Every row gives one point. Each copy is the shape, with its points in the same order, stretched, turned, moved and blurred by noise. Some copies are also mirrored. Which?

Shape (8 x 2)
18 -4
-8 -12
-9 -3
51 -1
-6 -9
-16 1
-17 -12
9 75
Copy 1 (8 x 2)
9 16
12 -13
6 -15
6 49
9 -15
-4 -20
13 -29
-76 44
Copy 1 is: only turned
Copy 2 (8 x 2)
2 4
15 18
6 28
4 -22
13 20
-2 30
14 27
-82 13
Copy 2 is: mirrored
Copy 3 (8 x 2)
3 -23
24 3
10 11
-12 -66
18 4
10 19
22 17
-95 9
Copy 3 is: mirrored

Shape (7 x 4)
-37 -1 6 18
39 -29 8 21
22 50 41 3
8 46 -18 -30
34 -11 15 13
-14 22 41 -51
16 -8 12 -9
Copy 1 (7 x 4)
-6 -32 29 -1
-9 -30 -40 19
36 24 8 35
17 65 12 -27
2 -15 -27 19
60 17 17 -26
13 -7 -16 -6
Copy 1 is: only turned
Copy 2 (7 x 4)
-24 -39 10 3
35 -36 -19 22
40 20 30 62
-15 55 -16 30
35 -19 -10 27
17 21 46 -14
22 -12 -3 7
Copy 2 is: only turned
Copy 3 (7 x 4)
13 -21 -19 9
3 12 46 22
59 76 -15 17
-1 60 -40 -6
11 29 33 18
57 48 -19 -37
15 22 14 -4
Copy 3 is: mirrored
Copy 4 (7 x 4)
12 25 -21 -30
8 -19 6 37
9 37 42 -1
-47 31 16 11
6 -7 15 24
-39 -9 51 -44
-13 -15 15 6
Copy 4 is: mirrored

Shape (9 x 6)
20 5 22 58 -29 -15
2 -40 -15 -19 6 21
23 23 -13 2 -33 -51
-27 -32 20 -24 33 -36
8 -43 -33 -40 39 14
21 34 30 41 -10 1
20 -18 42 -36 -6 11
-15 -12 27 -38 -28 -25
-64 2 -26 51 62 27
Copy 1 (9 x 6)
10 -6 0 44 8 -41
7 -16 -32 -13 -9 9
-14 34 11 9 -15 -39
-37 -11 -16 -20 47 -8
3 11 -46 -32 1 21
11 18 20 46 20 -4
22 -15 29 -23 17 13
-25 -22 24 -16 3 -12
-51 -9 -73 62 36 21
Copy 1 is: only turned
Copy 2 (9 x 6)
0 -52 28 36 3 -4
9 19 35 -19 -10 11
-15 -32 -14 -7 -29 -33
36 -3 -9 -28 17 11
20 31 10 -34 -32 22
20 -33 13 54 -9 -14
42 -2 42 -13 1 -29
16 -7 19 -28 19 -39
10 20 -21 65 23 70
Copy 2 is: only turned

Shape (14 x 9)
21 35 30 -37 14 28 -14 -2 -12
-16 14 -17 7 21 27 -9 37 24
1 -15 -7 -33 34 27 -4 4 -4
16 24 -12 2 2 27 -10 -26 -6
-21 11 46 27 -6 -58 -21 -61 -7
16 -28 77 5 23 29 -16 15 -11
0 22 2 -1 -18 -22 15 -80 38
-6 0 -2 -1 24 -24 0 20 -13
-44 33 -9 -10 1 13 17 7 -13
3 0 41 25 33 -3 24 27 17
25 -92 -17 16 8 18 14 32 -12
12 30 -6 8 19 21 18 30 7
18 -3 -18 15 7 -8 -1 -38 38
13 7 46 -55 -38 26 -14 30 10
Copy 1 (14 x 9)
-31 18 50 -30 3 34 30 -24 -10
-13 -12 33 9 -25 -15 7 7 53
25 2 19 -19 16 31 23 -9 24
-7 38 -6 11 -21 20 16 -4 -1
-55 -32 -78 -11 -22 -20 10 -13 -32
-40 -70 34 -8 27 51 -7 -41 -34
23 14 -44 -12 -42 -35 24 14 -34
-27 -10 -6 2 17 -5 16 18 23
-10 9 15 -23 -40 14 39 43 28
-34 -59 37 24 14 -13 18 15 -13
32 -45 -10 35 45 41 -37 28 7
-20 14 38 24 -13 0 18 26 18
23 11 -32 18 -16 -37 0 3 -1
-36 -7 66 -68 7 22 -6 -9 -23
Copy 1 is: only turned
Copy 2 (14 x 9)
-14 27 12 -30 7 -42 4 -28 -38
-36 -24 20 -37 -4 -14 -17 22 8
-40 9 -4 -18 32 9 -22 -10 -21
5 4 5 1 10 -26 3 13 -31
33 57 11 48 12 -38 18 0 63
-22 -1 54 -5 41 -42 6 -55 6
46 30 -43 4 28 -39 21 15 30
-17 22 28 -8 14 27 4 8 20
-37 1 -19 -15 -33 -7 24 18 3
-16 -1 44 -33 40 -15 29 3 37
-21 -42 36 1 59 67 -15 -30 -1
-17 -13 28 -42 11 -6 23 21 -12
26 8 -4 -5 44 -13 -7 23 19
-4 -3 8 -54 -20 -30 -4 -81 -8
Copy 2 is: mirrored
Copy 3 (14 x 9)
-30 -4 2 -57 45 44 -10 -24 -23
-59 -10 25 -1 7 15 19 -5 21
-45 -31 -20 -31 30 21 15 13 -5
-26 10 -26 -37 -7 24 -15 -28 22
51 97 -1 19 11 26 -10 16 -20
18 -33 41 16 78 32 -3 -21 -18
29 55 -33 -27 -40 69 -35 22 36
-23 19 9 -20 34 -24 31 29 -2
-22 13 15 -34 -22 15 52 8 -12
11 -3 49 3 61 16 19 2 34
-2 -78 -6 22 32 -58 7 14 32
-31 -6 24 -43 23 13 25 -13 28
-11 22 -30 3 -2 31 -32 18 46
-17 -55 51 -55 24 33 -29 4 -33
Copy 3 is: mirrored

Shape (15 x 12)
34 -25 -29 94 -5 -7 -42 -38 28 17 -10 2
-34 -9 3 -14 20 -2 4 15 25 36 -21 34
-2 27 -12 -21 -30 -11 -20 -3 5 4 -14 2
21 40 -27 5 -4 -3 28 -9 20 6 2 -19
-18 14 -40 -14 -14 22 -13 20 20 26 -22 36
-11 -11 35 -11 -6 19 10 37 -21 6 -12 13
-15 29 -33 -12 3 3 15 0 -9 25 117 -15
3 3 -13 -8 -13 9 3 31 30 -2 61 4
-21 39 116 3 -29 -6 -11 -28 26 26 -14 12
-24 -9 -40 -26 21 19 27 0 -22 -50 49 41
-3 3 -11 -20 -18 -26 23 32 20 27 5 48
-28 1 -28 -15 -29 12 16 8 32 -10 -6 -14
-12 46 -20 53 -31 4 -2 3 23 5 -4 -1
35 20 79 12 -22 42 18 -44 13 16 6 21
-10 12 -37 5 59 -7 -43 22 29 0 12 41
Copy 1 (15 x 12)
20 6 23 47 15 46 -68 16 26 -8 -4 -18
-13 -1 33 19 3 38 32 -13 -37 -2 -39 -17
-19 29 -11 -5 -1 -6 -8 19 -16 -6 -9 -34
4 20 -19 16 -5 18 -1 -9 -16 35 15 19
-7 16 -17 19 -4 22 26 16 -3 -9 -40 -46
-20 -20 17 -2 -25 6 23 29 -41 -24 -5 -22
-57 -39 -35 -26 12 9 7 -22 30 46 -4 47
-29 -9 2 -8 -2 11 17 30 9 10 -19 38
-50 32 14 0 -5 74 -15 -5 -88 -48 11 18
-31 -23 -1 17 -3 -68 49 -7 22 -26 -22 3
-36 10 10 21 -46 17 13 24 -24 6 -42 -13
5 24 9 -19 -1 -3 24 -4 12 5 -1 -9
-23 30 -15 24 -5 41 -14 23 14 8 24 -22
-5 9 -21 26 -22 56 -22 -13 -68 -54 1 38
-26 -9 19 54 48 10 30 25 -16 8 -54 5
Copy 1 is: only turned
Copy 2 (15 x 12)
-12 -45 -38 21 -45 38 79 18 40 2 53 9
-22 19 -35 45 11 10 -17 -28 -19 20 6 9
-26 1 -20 6 10 14 10 9 -1 -26 -5 -29
-17 23 -21 0 8 -28 42 26 13 8 -7 -32
-61 -4 -41 13 25 24 7 7 -27 5 3 0
20 10 32 27 24 6 -24 -13 -28 -7 6 30
-32 23 42 -47 37 21 4 -5 -11 43 75 -79
-48 18 32 -10 7 7 7 13 -4 8 42 -27
51 58 -2 -2 1 7 -8 -52 53 -64 13 50
-27 -28 -7 -12 43 -66 -24 -20 -31 36 52 -47
-29 35 -32 18 8 0 -24 13 -49 11 22 -3
-52 11 -7 -19 -10 -18 13 -5 -9 7 -30 -7
-29 24 -12 -17 -6 0 81 -3 5 -17 15 2
48 1 1 -33 27 -16 -3 11 55 -37 26 53
-59 -5 -40 73 20 6 32 -10 8 41 81 -42
Copy 2 is: only turned

Shape (15 x 12)
0 -23 -18 -22 12 5 11 34 8 -2 0 15
19 17 34 -17 -14 23 -20 -47 25 14 -31 -14
38 -32 -30 -2 -30 30 12 6 7 11 -22 -35
32 19 -22 -18 8 18 -34 -8 -20 0 -13 16
81 -5 3 -52 6 28 0 -32 26 -12 20 -21
18 -1 -10 29 2 44 -28 50 8 37 -9 17
-6 -44 6 1 -19 -70 20 -22 -11 7 18 37
7 -15 3 11 9 34 50 33 0 23 -6 38
-1 -28 9 -51 -1 39 0 13 -3 -1 30 36
-40 -2 -10 -6 20 21 6 9 -13 13 16 -22
32 -10 36 -2 -21 38 -3 -38 18 -35 10 34
-6 39 0 -9 -20 -12 -31 -53 -12 39 0 29
14 -33 -2 30 -12 -21 6 -50 34 45 -42 40
-29 10 -22 38 15 14 10 -38 -2 9 19 13
-39 35 -1 -13 -39 9 -15 -26 24 -12 15 -3
Copy 1 (15 x 12)
5 -27 -17 -9 -24 -14 21 -6 -7 -3 -1 2
-5 15 44 24 22 20 -15 35 4 -33 -28 42
13 -12 8 -20 -36 10 4 23 -10 -67 1 -5
-21 -14 21 6 3 -20 19 -8 19 -26 8 0
-26 -15 18 5 -39 7 51 2 1 -50 -47 24
3 -42 -15 -34 1 -42 -9 32 56 -21 -9 -13
-31 13 1 15 10 20 3 -16 -64 -9 -39 -37
14 -57 -2 0 -22 -3 -4 15 14 9 -7 -38
14 -27 27 -3 -13 -32 47 5 2 8 -32 -14
-2 17 11 -36 -13 -4 -8 -10 21 11 -6 12
12 0 21 34 11 10 45 58 15 -19 -32 -11
-14 22 48 34 40 -8 -31 -18 4 -14 -25 -3
-28 -8 9 48 -1 -2 -55 30 -33 -24 -5 -10
-22 40 12 9 -10 -2 -26 3 32 10 4 -17
52 47 24 21 25 7 1 12 13 -18 -22 18
Copy 1 is: only turned
Copy 2 (15 x 12)
30 31 7 -31 12 -38 9 -2 -5 -6 10 -14
8 8 -28 18 -1 17 -19 17 -12 15 -65 -43
4 67 -22 6 -6 4 36 -8 -19 -13 -21 -36
24 -7 -15 -3 -11 2 2 -19 -30 -5 -9 -35
55 59 -41 16 6 29 22 27 -83 32 -31 -56
29 25 18 -15 -52 -14 -17 -10 26 -32 12 -43
-59 -25 -28 -18 47 -19 -8 5 14 3 40 31
18 22 1 -72 -11 12 -24 8 39 1 10 -14
40 12 4 -59 17 -14 22 34 -8 7 17 -80
36 12 45 -15 -3 -14 19 -4 32 24 15 -20
-6 -15 -42 -41 -15 41 21 53 -52 12 -18 -33
18 -50 -34 16 13 27 -21 -2 27 4 -18 -21
-49 -10 -61 4 -5 -21 -50 1 37 18 -24 26
20 -41 0 -15 -45 19 14 1 35 34 16 38
51 -30 -6 11 9 20 31 30 8 -14 -38 -4
Copy 2 is: mirrored
Copy 3 (15 x 12)
-30 20 25 -1 -49 -20 2 -3 -5 -33 -18 -2
30 16 40 2 31 70 -7 -40 -9 46 33 -28
17 15 11 -2 -44 64 35 -29 -43 -8 1 -8
-29 12 73 -9 -25 55 -20 -35 17 -3 6 -39
33 40 83 15 -66 56 -32 -60 -12 77 32 -24
-44 -36 20 -27 -25 40 25 -5 4 6 -67 18
50 -5 18 -16 -22 -42 0 -14 50 -55 36 -45
0 -14 8 17 -38 -19 16 16 -31 -12 -72 -26
-27 3 51 13 -48 -46 15 -63 1 17 -22 -45
-42 38 -35 4 -3 -4 23 -3 4 0 -12 -16
44 -48 52 8 -34 20 -21 -67 -20 40 23 -25
6 10 51 11 43 51 5 -48 80 -2 16 -70
64 0 18 -31 2 40 -17 -30 20 -53 -21 -42
11 12 -53 10 -3 28 -15 -21 36 -18 -15 -31
-13 20 17 45 46 47 17 -45 40 1 43 11
Copy 3 is: only turned
